Every row gives one point. A path goes straight from each point to the next, and from the last back to the first. The post is the endless flat space through its rows: a point in 2 columns, a line in 3, a plane in 4, and so on, so that a path can go around it. Count how often the path circles the post. Going back the other way cancels.

Post:
[[-22 -12]]
Path, 26 rows:
[[-38   2]
 [ -4  56]
 [  6 -11]
 [ -9 -77]
 [-41 -25]
 [-31  55]
 [ 11  18]
 [-10 -24]
 [-40 -55]
 [-62  17]
 [-26  33]
 [  9   4]
 [ -5 -72]
 [-48 -66]
 [-38  42]
 [-14  28]
 [  2 -40]
 [-19 -56]
 [-43  -9]
 [-34  -3]
 [-43 -84]
 [  9 -67]
 [ -9   2]
 [-27  51]
 [-51 -16]
 [-53 -55]]
Times around: 3

Post (5 x 6):
[[  28  -32   17  -15   -4  -18]
 [  37   11   14    4   15   12]
 [-118  -19  -32  -28   -6  -19]
 [  -7   -9  -38   16   41   21]
 [  50  -30   52   12  -21   17]]
Path (30 x 6):
[[  -5  -14   13  -43    6  -27]
 [  43  -10   18  -39   -2    1]
 [ -11  -16  -85  -29   56   30]
 [  59  -35    3  -44   29  -40]
 [-114  -40    4   -9   -2  -15]
 [   6   19  -27  -10   63   27]
 [ -23   25  -33    5   29   64]
 [ -35  -27   21   23   -5   64]
 [ -39    7   -3    7   31   14]
 [  48  -17   17   77   28   69]
 [ -46  -27   25   37    9    6]
 [  98   16   38   14   51   26]
 [  51  -34   53   -4  -14  -38]
 [  35   15   15   40    0    2]
 [  28    4  -37   41   49   30]
 [ -26    3   -4   17   29  -32]
 [   2  -20   56  -17  -25  -18]
 [ -10  -55    6   -7    8   25]
 [   3   -2  -35  -36   51   26]
 [ -85  -28   24  -23  -11    1]
 [ -67   17   81    2  -44  -17]
 [  29  -43   -2   -5   -6  -60]
 [ -22    9   34    9  -11   -2]
 [  16  -27   64  -31  -34  -30]
 [ -41  -14   27  -22  -15    0]
 [ -17   12   32    7   23   -3]
 [  28  -11  -25   90   56   53]
 [ -93  -52   67  -62 -121  -85]
 [   6  -27   28  -12  -42   18]
 [ -19   20    6   -6   28   67]]
Times around: 1
